Each row of a before or after table is a point. One or more steps were done to the points. Then noise was added and the rows were shuffled. The steps act on how far a point lies along the listed directions, d1 being the first. Write out the steps. A step turns or swaps two directions, mirrors them in a line or flattens them onto one, adds a multiple of one to another, or multiplies one. Angles are multiples of 10 degrees, from the lower direction toward the higher: turns from -170 to 170, lines from 10 to 170 but not 90. Use the fewest steps. Two steps may share a direction if one is a turn and the other turns, adds or multiplies; they go together, in the order done. Otherwise the lowest direction goes first.
In the rows, zero is written as 128.

Directions:
(1): [167 156]
(2): [156  89]
Before (10 x 2)
[[128 102]
 [113 118]
 [115 133]
 [ 98 198]
 [106 124]
 [156 155]
 [114 129]
 [ 66 213]
 [125 136]
 [166 170]]
After (10 x 2)
[[139 122]
 [115 107]
 [223 172]
 [145 110]
 [189 176]
 [137 112]
 [141 126]
 [133 133]
 [117 167]
 [115 181]]
Steps: mirror d1 and d2 in the line at 140 degrees

Directions:
(1): [108 190 107 124]
(2): [ 86 117 145  78]
(3): [174 134 110  81]
(4): [146 155 188 127]
Before (13 x 4)
[[155 114  86 171]
 [ 85  73 188  85]
 [168 134  94 113]
 [148  41  91 194]
 [ 78  71 170  79]
 [134 132  77 160]
 [123 105 101 121]
 [124 136 104 149]
 [150  69 186  93]
 [ 71 121 163 116]
 [ 97 101 137 108]
 [127 148 101 123]
 [136  93  65 141]]
After (13 x 4)
[[149 146 137  84]
 [152 134 127 169]
 [ 99 141 216 123]
 [160 128 101 204]
 [121 142 178 105]
 [117 133 155 120]
 [129 117 105 191]
 [142 156 193 115]
 [140 138 138 113]
 [140 118  80 148]
 [145 143 152 132]
 [147 118  87 205]
 [109 135 179  94]]
Steps: flatten d1 and d3 onto the line at 80 degrees; turn d2 and d4 by -170 degrees

Directions:
(1): [149 134  56 149 107 180 119 132]
(2): [158 136 179 182 155 174 121 133]
Before (8 x 8)
[[137 126 104 139 134 157 126 132]
 [131 114 124 159 134 146 118 126]
 [125 121   7 107  85 163 134 125]
 [101 114 155 123 128 106 140 109]
 [135 132 121 131 118 145 138 139]
 [124 142  89 111 124 101 127 140]
 [148 150 136 174 145 159 138 120]
 [ 95 112 106  90 101  80 149 129]]
After (8 x 8)
[[107 117 151 110 120  87 147 131]
 [134 131 125 132 120 148 139 138]
 [130 147 124 129 139 108 128 139]
 [140 126 111 141 139 160 125 130]
 [143 127 107 153 127 180 131 127]
 [128 113 114 156 129 145 122 126]
 [ 99 112 146 118 124 104 138 110]
 [144 151 106 160 132 154 139 117]]
Steps: flatten d1 and d2 onto the line at 30 degrees

Directions:
(1): [ 73 150  97 186 151 129 141 166 153]
(2): [ 69 139 147 106 101 146 187  94 107]
(3): [115 152  72 117  90 126  92  78 164]
(4): [156 196 170 149  92  96 142 136 148]
(5): [130 146  84 112 143  59 146 129  76]
(6): [ 99 106 141 154  68 116  82 152  84]
Before (9 x 9)
[[101 106 117 129 146 112 146 116  68]
 [122 135 152  97  66 117 131  86  61]
 [155 107  79  99 139  90 102 142  91]
 [ 62 134 116 155  33 163  98 104 112]
 [145 129 145 130 130  96 102 146 112]
 [140 150 132 128  76  43 136 136  68]
 [127 100 118 125 137  75  92 153  86]
 [ 53 169 139 135  45 122 115  80 164]
 [ 94 126 126 173  90 166  84 136 152]]
After (9 x 9)
[[ 92 117 127 191  97 172  72 147 143]
 [121 152 115 142 132  90 105 140 131]
 [ 51 113  86 165 153 205 155 131 154]
 [155 108 111 142 149 101  99 187 109]
 [ 74 138  95 131 160 146 182 113 125]
 [ 43  95  98 120 141 184 117  85 189]
 [155 124 162 174 157 142 113 152 141]
 [136 133  83 186 113 114  63 156 187]
 [129 132 120 162 162  82 103 175 136]]
Steps: turn d1 and d6 by -90 degrees; mirror d2 and d5 in the line at 140 degrees; turn d3 and d4 by -80 degrees

Directions:
(1): [106  68 111 108 136 118  53 136 128  78 141 100]
(2): [123 120  79 119  75  67 157 102 179 110 104 124]
(3): [ 38 114 123 153 156 102 145 163 115 156  92 126]
(4): [ 99 160 185 179 141 113 117 100 178  84 151 131]
(5): [161  83 169 153 118 153 120 139 160 134  48 119]
Before (14 x 12)
[[150 113 130 123 117 112  79 110 169  61  84 127]
 [117 143  85  82 115 150 130 126  89 126 160 146]
 [181 135 125 107 141 160 114 138 113 115 123 133]
 [218 208 133 115 109 135 201 129 135 134 136 169]
 [122 121 180 136 169 170  47 142 125  84 162 122]
 [ 47  79  99  83 194 149  64 147  92 108 178 128]
 [192 151 109  60 160 196  97 134  43 145 197 112]
 [203  72 118  94 110 142  64 169 128 109 144 108]
 [110 105 136  92 174 147 120 179  58 162 131 125]
 [123 103 127 154  72  95 116 130 159  75  91 132]
 [134  62  50  63 103  92  84 137 116  93 112  97]
 [ 96 122  37  56 128 118 192 154  22 188 167 128]
 [126  82 107  99 140 139 108 138 104 148 139 114]
 [104  80  63 131  54  25 175 109 175 110  86 140]]
After (14 x 12)
[[130 144 127 125 149 137 123 146 120 108 123 141]
 [121 122 125 112 141 141 130 128 112 146 151 124]
 [143 128 136 141 121 110 123 171 137 134 144 133]
 [103 126 116  95 185 172 125 131  94 155 168 151]
 [132 142  80 104 101  88 141 108 134 119 135 127]
 [105 157 109  94 180 163 122 144  52 153 179 117]
 [129 138 177 143 167 174 103 158 113 136 122 132]
 [144 136 138 136 115 111 122 119 168  92  64 138]
 [121 136 157 103 174 146 119 161  79 149 165 133]
 [103 146  58  61 130 120 168 128  35 137 216 122]
 [100 143  86  91 123 141 143 126  93 129 154 146]
 [140 143 104 111 133 102 144 159 129 102 125 140]
 [136 117 134 160  65 102 133 129 157  86  95 144]
 [150  99  76 131  47  43 170  84 178  88 115 142]]
Steps: multiply d1 by 0; flatten d2 and d3 onto the line at 170 degrees; flatten d4 and d5 onto the line at 60 degrees

Directions:
(1): [109 138  86 129  75 106 155 191 124 156  67 134 166 113]
(2): [195  72 106 112 115  84  81 152 161 143 142 165 112 129]
(3): [153 136 174 150 122 134  75  97 107 164 106 138 211 137]
(4): [156 107  89  98 111 169 162 123 116  75 155 143 187 176]
Before (12 x 14)
[[151  88 132 123 166  96  89 126 173 143 173 138  14  97]
 [112 133 114 115 170 120 140 121 132 106 158 107  22 117]
 [119 137 123 140  92 125 159 190 110 161  61 126 163 124]
 [179  72 134 115 130  91  79 134 149 142 160 171  87 115]
 [106 151 129 142 121 101 116 153 136 149  98 128  75  72]
 [140 138  91 126 121 108 137 144 148 143  97 134 142 116]
 [122 128 120 116 135 126 141 127 128 102 157 117  98 137]
 [108 146  96 123 115 147 181 151 129 103 129 115  91 122]
 [194 101 131 106 139  97 100 113 132 131 153 158 149 137]
 [191  84 160 108 159 128  68  79 137 102 202 168 128 170]
 [150  94  97 112  99 131 139 138 117 144 111 147 143 123]
 [140 112 123 133 132 127 115 112 115 128 128 125 154 158]]
After (12 x 14)
[[162  85  94 113  96 122 132 142 124 148 111 156 142 124]
 [217  80 126  99 136  81  86 123 144 135 156 167 144 135]
 [215  41 117 108 120  67  54 147 167 149 167 193  80 115]
 [221  63 151 104 156 112  50  91 150 106 206 179 123 175]
 [107 148 130 142 122 102 117 152 136 144 100 127  75  69]
 [108 131 114 112 169 122 143 119 132 105 162 107  27 117]
 [147 131  89 125 117 105 133 147 151 144  97 134 141 114]
 [ 95 155  98 126 118 159 187 148 129 102 128 111  94 122]
 [116 127 119 116 137 124 139 127 125 102 161 116  99 140]
 [177  62 120 115 163  75  69 134 184 150 182 153   9  98]
 [117 143 128 142  94 130 159 185 105 163  60 122 159 123]
 [145 110 121 130 133 127 115 115 115 124 132 123 153 158]]
Steps: multiply d2 by 1.6

Directions:
(1): [147 107 117 113 113 152 160 174 103 149 143  95  45 138 149 116  81 183
 170  91]
(2): [172 121 108 148 201 127 133 127 153 143 116 166  59 154 146 110 205 136
 107 147]
(3): [124  73 128 145 123 102 111  63 129 219 169 139 126 165 120 120  97 109
 101  93]
Before (13 x 20)
[[123 186 140  97 103 136 152 161 114  70  90  95 171  93 132 161 123 126
  157 160]
 [108 149 131 145 157 113  91  60 168 126 116 160 206 135  87 142 198  75
   74 189]
 [112 115 128 151 146  99  67  17 159 168 150 169 196 120  89 138 171  52
   70 133]
 [ 75 104 160  99  64 105  97  98 100 124 135 101 203 107 102 153  85  97
  127  96]
 [ 68 123 147 110  94 124 110 126 106 115 121 109 173 142  84 139  92 108
  133 142]
 [130 157 120 144 187 115 122 148 134  80 102 150 103 132 138 139 183 140
  117 162]
 [119 141 149  94  82 134 119 163  89  77 128 103 142  96 101 125  76 137
  147 115]
 [160 116  93 134 141 147 180 192 102 127 120 114  37 136 150 116 133 163
  166 112]
 [114 179 139  86  71 143 140 203 119  34  98 110 183  58 139 152 118 143
  187 166]
 [165 122 115 137 169 141 124 126 146 136 141 122  74 148 153 136 175 152
  129 113]
 [159 141 125 134 165 181 148 175 119 110 100 114  88 148 124 129 166 151
  182 137]
 [116 174 143 126 148 124 105 128 156  97 107 168 187 129 108 139 154 115
   97 195]
 [102 205 143 112  85 139 146 220 106  34  83  81 141  83 145 168 103 158
  178 146]]
After (13 x 20)
[[ 71 128 145 122 121 113 103 110 118 111 113 133 180 148  79 139 127  88
  114 160]
 [131 153 142 123 148 109  95 122 131  71 107 156 164 106  97 120 168  92
   92 163]
 [ 80 125 140 100  46 152 134 132  98 139 155  59 169 117  93 146  26 150
  166 107]
 [ 83 113 158 117 102  91  84  72 120 120 122 135 214 109  97 155 147  68
   95 128]
 [121 190 137 107 120 130 125 180 150  29  84 153 199  66 138 152 188 114
  150 194]
 [157 120 114 130 145 149 131 137 130 139 148 101  63 142 154 140 145 167
  146  94]
 [172 125  90 154 185 132 163 162 129 116 104 150  55 145 146 116 201 135
  130 143]
 [100 161 147  97  83 146 127 168 115 106 131 110 163 116 114 143  51 158
  148 147]
 [119 218 137 145 150 120 119 183 147  20  62 135 160  88 144 171 198 118
  130 187]
 [ 92  95 133 113  45 131 107  81  97 182 180  84 163 103  97 141  25 116
  150  65]
 [128 190 141 109 127 129 144 149 130  71  82 113 176  96 133 162 154 111
  143 173]
 [157 141 127 133 170 181 146 176 124 111 100 120  87 145 122 127 173 150
  184 139]
 [115 145 121 121 125 133 142 182 100  89 119 103  88 121 138 139  97 177
  161 122]]
Steps: mirror d1 and d2 in the line at 50 degrees

Directions:
(1): [157 211  67 133 144 140  70 107 130 156 147 107  87  75 143 146  92 104
 135 128 100 141 129 138 124 112 125 108 136 185  51  80]
(2): [181 155 145  87 143 143  78  98 156  93 178 217 186 108 159  79 151 110
 139  77 146 103 138 113 164 111 117 128 145  91 118 143]
(3): [151 168 111 125 116 197 144 173 150  60 170  70 115 168 156 117 128 161
 105 196 154 131 134  96 146  90  95 152  91  86 107 119]
(4): [117 133 112 168 233 107 103 160 123 103 107  72 125  91  81  71 185 170
 124  85 113 104 143 129 135 144  92 153 127 125 112 157]
(5): [ 96 192 151 146 161 191 165 137  92 201 117 174 158 151  99 127 153 164
  85 130 157 162 121 111 124 152 157 126 172  90  82 102]
(6): [164 104 116 105 154  91 156 141 122 108 137 131 182 189 114 183  72 172
 107  89 107  87 139 106 177 175 142 139 100 162  67  95]
Before (12 x 32)
[[ 99 132 144 125  94 173 172 163 109 142 123  85 101 164 122 164 125 148
  104 188 159 138  98 121 104 146 141 131 113 109 142 123]
 [150 162  90 112 119 117 103 124 159 106 143  77  73 127 160 138  91 138
  133 164 101 133 129 138 118 106 101 146 103 175  94  97]
 [174 122 133  92 149  96 107 113 145  73 155 184 193 140 134 119 104 147
  124  65 124  78 144 133 161 157 110 129 111 134 124 148]
 [185 194  85  67 185 171  83 127 134  98 178 140 130 105 144 118  98 130
  128 102 110  98 138  84 152 108 106 128 140 151  64  94]
 [129 121 143 108 143  63  99  69 102 192 102 249 175  47 120 132 140  76
  160  38 116 110 126 148 114 174 171  88 163 154 134 123]
 [189 141 109 108 167 105 126 110 122 106 162 172 222 139 124 159 112 152
   95  69 113  98 122 103 197 150 124 124 123 140  54  96]
 [151 111 142  94 164 133 154 154 137  99 148 127 206 223  92 141 140 196
   99 105 148 101 144  91 176 155 124 150 111  88  98 117]
 [143 121 121 128 172  97 132 136 114 134 122 138 166 128  98 122 146 166
  125  85 113 104 145 121 173 158 151 149 119 130  80 125]
 [162  87 146 110  54  91 160 132 129  91 131  94 117 181 161 176  76 123
  144 145 102 123 124 126 125 121 153 124  99 161 154 131]
 [153 121 130 116 171 118 146 139 145  88 140 104 158 148 133 133 101 177
  120  90 114  89 141 115 171 145 110 148 114 144  61 110]
 [118 128 136 131 125 134 202 146 119 127 134 123 159 195  98 152 103 177
   90 122 143 109 121 103 138 169 139 140 109 119  94 103]
 [ 79 109 151 149 110 153 174 159 113 142 114  88 117 169 118 138 132 161
  106 171 149 160 111 107 122 140 130 141 131  99 146 128]]
After (12 x 32)
[[164 139 123  85 149 121 133 128 137 132 157 148 192 208 102 170 105 168
  102  96 126 111 145  97 172 155 138 127 117 123  68  84]
 [138 150 105 113  97 117 104 114 155 114 138  92  65 121 163 132 103 122
  138 175 109 142 126 142 105 102 107 145 112 163 120 108]
 [180 140 120  90 155  99  95 110 145  82 156 184 187 130 137 123  94 140
  122  63 121  80 143 131 159 156 107 123 109 148 106 140]
 [170 101 134 118  81  96 156 148 134  76 136  70 116 182 158 170  79 141
  139 147 101 113 131 118 134 120 137 134  88 158 137 130]
 [ 85 108 147 144 106 144 174 153 115 147 114  95 123 175 121 154 116 159
  104 161 141 156 111 109 128 150 133 142 132 110 137 120]
 [156 141 124 109 151 118 130 117 143 116 140 124 142 129 143 151  81 148
  128  93 104 101 134 126 159 144 121 127 127 164  54  94]
 [195 182  86 121 166 117  92  98 122 122 169 164 192 102 136 159 107 129
  103  77 103 114 118 112 181 135 117 109 136 156  34  82]
 [126 160 112 131 123 139 178 131 118 143 141 121 141 175 104 165  85 160
   92 118 132 114 122 112 137 164 142 133 116 144  64  82]
 [132 148 125 131 199  91  90 111 112 142 108 190 160  40 109  86 183 114
  147  49 122 100 136 134 121 159 129 115 148 129 115 136]
 [169 197  92  68 155 178  72 103 134 115 175 159 111  82 156 114 102  98
  137 110 114 121 129 103 129  95 116 112 152 153  89 101]
 [102 135 141 124  95 171 169 159 104 147 125  87 100 168 127 169 117 146
  105 185 156 135  99 126 107 150 143 130 115 115 133 117]
 [146 136 110 125 167  96 113 123 115 158 123 145 154 108 107 128 137 145
  129  89 104 115 133 130 165 154 156 134 129 148  71 115]]
Steps: add 0.3 times d5 to d1; turn d1 and d6 by -30 degrees; flatten d3 and d4 onto the line at 140 degrees

Directions:
(1): [160 182 159 182 110 142  93 135 119 162 111 129 112  91 112 102 148  92
 119  61 192  95 127 159 145 189 133 142 163 135 161 136 163 153 150  92
 103 111 183  82 183 160 138 102 157 187 136 196]
(2): [ 73  81 162 133 115 117 102  67 139 105 107 134 119 111  94  82  93  67
 128 123 113 182 168 179 138 148  29  97 139 121 146 119 162 152 116 104
 193 170 144 127 108 135 156  82  99 133 165  86]
(3): [103 148 218 152 148 158 130  84 126 103  84 134 158  95 125 127  63 162
 160 134 140 130  86  77 117 112 144 164 164 116 131 106 167 115 141 115
 107 107 127 135 135  35  91  71 141 153  63  79]
(4): [103 113 171 116 104 132  72 108 148 105 114  99 136 100 155 130 114  87
  99 170  50  76 122 136  86 181 135 113  60 194 138  98  93 153  98 150
 131  68 130 115 130  93 120 152  87 150  95 202]
(5): [149 129 124  94 218 118 119 132 142 158 141 165 167  90 100 119 119 163
  81 122 163 180 126 105 117  85 157  81  93 182 136  73  96  81  78  92
 126 136 162 127 129 125 149  88  90 200 175 147]
Before (9 x 48)
[[153 154 141 111 186 137 142 140 132 135 133 149 168 114 104 134 124 169
  125 119 186 147  86  99 116 104 191 115 116 133 131  96 104  93 127 118
  126 118 134 127 137  96 119 112 126 189 141 115]
 [174 188  72 146  91 145 182 204 104 162 176 113  90 169 163 153 170 150
  158  95 159  84 139 107 141 133 179 155 143 104 118 200 107 148 154 140
  107 148 111 116 156 171 136 184 167  65 123 136]
 [137 133 128 112 194 148 122 119 124 147 135 154 131  84  99  91 126 158
  125 121 180 187 142 131 142  92 129 115 146 131 143  97 118  98 107  89
  115 155 157 144 131 144 160  68 115 171 152 109]
 [114 123 151 129 132 122 116  87 145 141 107 138 145 126 111 122  83 123
  135 105 167 164 133 113 144 121  95 133 170  96 119 110 171  96 126 111
  152 160 133 115 119 110 125  81 132 144 141  72]
 [114 123  74 127 110  91 148 154 120 130 115 107  97 167 110 119 152  77
  137 104 130 150 171 171 156 150  64 129 139  72 118 143 138 136 140 123
  150 170 121 129 127 178 152 130 151  87 190  94]
 [139 150 122 145 104 138 164 125 102 133  96 113 126 152 136 118 129 158
  162 101 149  87 127 115 141 128 140 187 174  69 109 155 167 131 179 131
  121 127 125 145 142 121 110 119 159  83  84  76]
 [132 124  93 138 107 123 165 124 112 110 160 110 119 163 141 132 127 122
  163 117 123 128 151 149 157 126 105 133 157  80 124 171 138 136 151 149
  121 163 110 144 119 171 124 169 149  65 126  72]
 [141 145 107 148 104 126  74 127 144 174 133 134 103 108 113 115 162  53
   66  99 129 127 159 216 133 196 101 102 107 158 169 119 114 153 115 123
  156 110 188 108 144 203 155 140  97 169 173 227]
 [ 69  89 206 131  91 157  93  63 144 102  73  90 119 100 158 107 109  57
  134 168  44  89 132 167 109 196  78 141 115 141 142 143 141 185 117 147
  142  84 113 120 114  79 115 136  95 144  74 137]]
After (9 x 48)
[[171 212 109 161  91 157 179 194 103 157 161 115  99 149 162 152 152 160
  166  97 173  66 121  83 137 135 202 170 157 105 120 193 114 139 161 140
   86 125 120 116 163 132 119 167 164  85  89 142]
 [143 151 152 112 183 138 138 129 132 131 123 148 169 108  95 131 109 164
  127 114 188 159  84 107 118 103 175 108 121 132 140  93 113  95 127 106
  135 120 139 125 139  85 116 102 126 199 142 102]
 [ 61  64 177 109  90 145 106  67 144  98  91  86 115 118 162 112 122  55
  129 176  20 100 149 175 112 185  61 126  99 137 133 147 127 186 108 156
  157  99  96 127 102  94 126 147  84 118  94 126]
 [133 142  58 128 109  93 154 181 124 143 126 107  89 174 119 128 168  83
  132 100 141 127 160 162 155 153  97 131 140  77 122 152 124 132 144 132
  134 154 126 127 133 187 141 147 167  90 192 123]
 [148 139  96 146 108 125 165 133 109 116 159 105 115 158 140 131 135 124
  165 105 134 110 148 139 162 136 112 138 166  81 125 172 141 129 154 145
  110 158 118 139 123 176 116 178 154  72 121  81]
 [136 150 137 159 100 134 148 117 100 132  95 110 124 147 131 110 120 143
  158  90 153  83 131 126 142 140 121 183 172  71 120 155 180 147 179 124
  129 133 136 138 144 120 117 106 162  89  86  82]
 [142 133 124 117 184 146 111 123 121 148 132 153 131  76 100  83 137 143
  117 115 183 191 149 139 140 104 125 108 140 137 149  98 120 111 106  85
  117 153 168 133 139 157 167  75 116 176 157 129]
 [148 144  96 134 116 126  76 143 138 177 149 128 105 111 133 138 171  74
   66 117 111  98 145 196 124 188 135 106  87 169 163 121  89 146 103 142
  138  84 175 116 141 200 142 165  92 156 159 244]
 [122 113 139 130 122 120 103  86 150 149 115 140 143 130 105 111  95 108
  127 102 170 169 144 130 149 136  81 123 160  99 122 118 167 105 119 103
  156 166 141 109 122 142 143  86 130 151 163  91]]
Steps: turn d1 and d4 by 20 degrees; turn d2 and d3 by -30 degrees
